Each wall is flat, endless, passes through zero and stands at right angles to its row. A trip goes straight from one point to another. List the walls that it crosses, first one first.
In the rows, zero is written as 128.

Walls:
(1): [131 148 170]
(2): [178 147  57]
(3): [159 153  95]
(4): [177 134  83]
(5): [164 123 114]
(6): [111 147  98]
(7): [138 141 172]
Trips:
[132 207  55] to [113  99 192] => 5, 1, 7, 4, 2, 3, 6
[124  99 185] to [ 87 152 183] => none
[171 177 111] to [101 125 138] => 5, 4, 2, 3
[107 183 138] to [107 123 139] => 3, 6
[ 73 109 174] to [136 146 184] => none
[138 138 166] to [127  86 112] => 5, 1, 7, 4, 2

Walls:
(1): [124 122 138  46 178 135 179 146 179 126 158  98]
(2): [121 142 121 111 155  73 113 148 133  86 192  91]
(3): [105 173 124 182 117  89  99  83 137 141 109  88]
(4): [ 75 173 153  50 130 105 126  74  98  80 184 147]
(5): [189 138 135 143 178 122 118 125 143 217 114 122]
Trips:
[137  82  96  82  99 164 157 214 139 136 167 123] to [167 136 113 119 154 170 102  42 159 145  86 129] => 2, 5, 3, 1
[123 150 197 140 163 211 129 127 175 139 162 132] to [155 138 183 154 192  95  66 152 170 116  78 141] => 4, 3, 2, 1
[ 99 147 159 132 136 101  83 157 130 147 172 159] to [207 154 114  70 138 137  83 143 127  41 145 176] => 3, 5, 1
[165 106  79 142 165  68 117  61 103  60 119 127] to [174  19 176  94 156 148 198  95 103 137  67 207] => 3, 2, 5, 4, 1
[120  90 124 162 143 122 166 107  95 117  95 104] to [144 121 144 154 140 192 158 104 142 127 130 167] => 3, 5
[ 72 120  76  78 121 165  82 156 169 102 166 117] to [137 107 143 134 107 191 176 104 116 137 109 104] => 2, 4

Walls:
(1): [ 67 120 111  90 159 119 115  93 125 121 111  47 157 118  65 110  83 117
 153 118  87 138 159 156 182 159 124  97 104 114 163 112  92 114 114 107
  74  91 109 130 159 199 139  95 132 123 117 148]
(2): [103 152 164 126 142  99 156  98 144 125 116 144 168 166  89 167 141 108
 152 170  67 162 171  87 149 157  73 125 130 124 176 137  51 129 100 148
 210 175 134 104 116 170 153 131  89 167 115  49]
(3): [109  31 112 126 105  92  89 103  59  74  96 121 115 132  87  89 179 120
 130 130 128 159 137 138 161 173 147 158 122 152 140 112 180 126 147  92
 127 112 114 141  97 116  91 112 112 157 154 120]
(4): [132 158 156  96 153 163  95 193  80 166 153 153 100 169 149 112 109 183
  68 145  97 142 164  41 110 156  80 162 156 126 137 137 122 140 145 136
 156 110  69 128 123 151 167 129 115 200  68 162]
(5): [ 85  68 135 131 105  90 153  99 107  95 183  86 102  98 110 126  99 122
 181  73 120  89 189 127 146 116  38 154 155  48 197 119  90 109 134 196
  98  42 178 223 118 165 156 156  87 163 101 109]
Trips:
[ 47 118  60 101 119 130 122 107 132  79 144 167 152  62  84 175 131 157
  86  99 127 183  77 131 185  57 166 107 131 147 136 114  94 220 119  78
 159 176 136 205 159  77 140 154 153 144  80  49] to [163  95 120  92 135 126 129 128 151 129 160 134   7 104 126 166  93 137
 147 117 243 112  89 189 120 216 167 158  84 171 129 137 150  78 184 158
 130  63  90 206 168  75 108 144 133 116 136  97] => 1, 2, 5
[142 140 114 139 177  79 116 154 154  99 201 181 115 173 127 122 143 134
  98  69  78 159  96  72 122 141 165 211 177 114 110 150 145 110 153 173
 144 136 121 108 112 164 130 123 116 155 126  98] to [113 107 157  91 148 130 158  91 154 117 109 158 102  90  92 151  94 141
  65  65 183 119 147 106 136 139  97 110 123 129 146 159 108 137  96  98
 143 125  72 123  59 138 135 230 100 131 143 103] => 3
[113 142 133 180 168  76 159  95 180  78 117 135  97 143 122 129 114 139
 124 116 167 112 124  93 140 101 103 108 228 189 136 142  97 116 145 210
 148 203 114  94 102 186 140  98 106 104 172  82] to [140 101 143  98 150 160  31 119 132  90 117 202 120 171  82 114 145 137
 163  91 181 144 135 107 101 174 140 136 139 103 136  99 113  52 117 100
 118 108 147 126 139  91 162  51 112 161  35 221] => 4, 3, 1, 2
[129 174 112 108 128 157 119 112  89 110 114 140 137 126 127  62 167 148
 110 151 108 180 111 115 137 170 147  92 145 158 128 199  84  57 133 154
 122  64 152 141 203 197 103 126  45 153 124 148] to [ 93 173 157 173 177 109 171 127 116 168 171 118  89 129 134 161 112 112
 112 187 243 180 119  45 146 176  84 100  62 108 141  97  89  55 149 142
 105 181 160  93 145 100 111 167 126 139 144 137] => 3, 5, 1
[172 111 150  75 170 204  81 127 142 131 132  77 118 114 109 154 128 113
 127 162 121 110 119  84 109 123 177 120 171 119 115 154 126 138 144  68
 103 106 154 164 121 166 139 135 164 142 193 120] to [132 127 122 113 138 132 116 118 143 132 150 109  97 124 180 145 124 134
  90 130 169 138 131  78  93 162 149 220 125 127  57 100 130 142 114 136
 171 114 209 115 159 147 130  92 158  93  90  73] => 1
[ 86 143 144 141  96 118 110 204 142 172 124 144 130 137 156 146  90 118
  62  82  59 136 200 147 182  86 170  86  64 117 141  77 114 155 101 188
 100 135 167  87 232 150 109 155 133  56 120 110] to [150 144 115 103 167 127 125 148 160 137 142  97 196 131 100 142 182  90
 135 114 138 122 126 193 111 129  74 107 163 107 149 160 126 155 141 132
 173 164 173 112 165  84  65  92 134 102 156 136] => 1
[ 97 180 108 110 113 181 106 132 168  91  84 124 180 108 150  97  82 104
 157 172 164 158 101  73 122 131 186 206 148 120 116 135 113 131 142 167
 156 158 147 135 122 112 147 172 113 165 101 140] to [180 132  84 123 153 156 156 114 155 108 102 110 160 171  98 101 225  95
 117 137 119 105 151  68 187  46 133 111 110 184 205 158 145  90 119  81
 130  91 121  86 146 129 129 137 170 146 105 115] => 3, 1, 4
[161  73 102 153 105 103 121  45 104  93 122 151 107 157 100  95  89 145
 142  19 117 111 122 184 166 155  82 141 116 164 168  92 163 117 153 161
 139 129 134 153  70 126 133  90 150 177  45 142] to [151 140 141 137  68  71  99 102 115 153 136 123 225 107 151 179 159  81
 118 167 123  77 122  96 141  62  99 182 159 144 131  84 153 143 101 164
 124 100 148  98  78 120  94  98 112 149 130 134] => 2, 1

Walls:
(1): [133  98 134 133 107 115 147 117  98 133 136 160  69 108 121 106  82 161
 128 153 178 170 170 117  91 158 125 129 135 125 121 142 107 123  95 165
 154 115 202  83  78 108 134 113 126 100 179 148]
(2): [107 143 164 115 101  90 130 139  55 142 134  36 152 121 102 190 113 187
  85 164 196  75 127 128 112 158 177 123  89 138 131 165  78 160 125  81
 131 134  82  94  82 123 152 196 136 118 107  95]
(3): [187 151 187 171 148  97 164 147 123 132 162 146 107 167 100 154 150 144
  71 209 153 138 130 202 189 115  99 155 127 142 120 152 166 100  70 120
  65 162 101  91 137 142 111  99 103  99  94 107]
(4): [108 145 153 131 105 143  90 114 131 202 157  70 119 116 178  79 121 227
 126 139 108 122 132 133 176  91 127 184 144 121  20 147 158  35 115 136
 123  98 161 179 162 122  68 107 116 147 160 114]
(5): [160 113  92 124 148 163 151 141 160 146 103 118 163 107  96 169 114 177
 143 140 112  76 131 128 147 133 195 150 176 199 118 154 172 121  77 137
 115 153 103  85 140 122  69 124 108  98 120 138]
(6): [213  84 127 150 122 114  69 137  65 118  70 202 125 138 122 111  90  63
  95 118 155  90 139 149  98 212 101  96 152 115 168 123 109 102 104 156
  84 160 154 118 170 115 107 164 113 119 131 144]
(7): [191 128  74 126 211 101 144 118 164 120 102 130 121  86 114 115 115 153
 155 161  85 138 140 158 155 153 123 150 168 113 146 183  91  91 140 110
 173 107 137 123 119 108  93 168 114 235 135 125]
(8): [130  93 170 153 120 134 154 181 114 117 144 123 114  96 145  62  80 153
 136  58 173 124 165 152 166  67 171  94 228 129 117 130 161  90 106  88
  87 130 125 152 121  96  27 110  94  94 132 156]
(9): [ 88 171 167 162 184 118 178 145 176  80  98 118  88  90 115 119 145 136
 129 152 142  99 133  79 147  91 155 126 124 105 139 169 121 113 174 143
 147  56 127  91 162 115 130  97 150 173 126  94]
(10): [116 141  60 119 169 147 108 150 129 127 104 141 161 114 132 130 119 118
 146 163 127 108 156  91 162 129 165  92 101 123 102  59 118  92  91 180
 127 116  94 130 150 116 164 134  96 155 207 103]
(11): [159 131 156 106 184 222 169 145 119 129 178 163 147  61 150 154 150 117
 128 147 114  92 144 127 114  87 133  96 136 162  76 175  70  98 110 127
 173 134 116 128 117 163 150 123 158 154 182  97]
Trips:
[126 186 115 154 154  85 121 157 173 169 149 114 141 124  96 117  88 166
 161 181 147 124 120 117 137 188 168 109 121 150 128 134 131  88 161 154
 104 148 138  99 133 164 155 106 109 144 149  97] to [102 120 106 166  94  47 153 172 115 136 101 149 121 128  79 198 122 180
 150 151 145 157 173  89 130 111 144 107 134 155 116  91 183 187 149 137
 147 114 175 173 135  99 125 148 111  84  74  52] => 7, 4, 8, 10
[118  79 103 122 131  94 104 113 117  62 122 133 166  76 136 173 162 111
  63 185 142 173 171 130 133 129 164 130 160 140 166 110 144 166 124  71
 100 121 143  97 167 120 129 156  67 100 127 179] to [181 126 151 156 108 146 167 137 105 147 143  93 120  77 148  80  91  82
  81 191 144 220  87  71 114 102 129  75 114 129 125 141 118 175 125  84
 132 120  73 103 108  85  95  74 208 115 141 102] => 7, 10, 9, 5, 11, 6
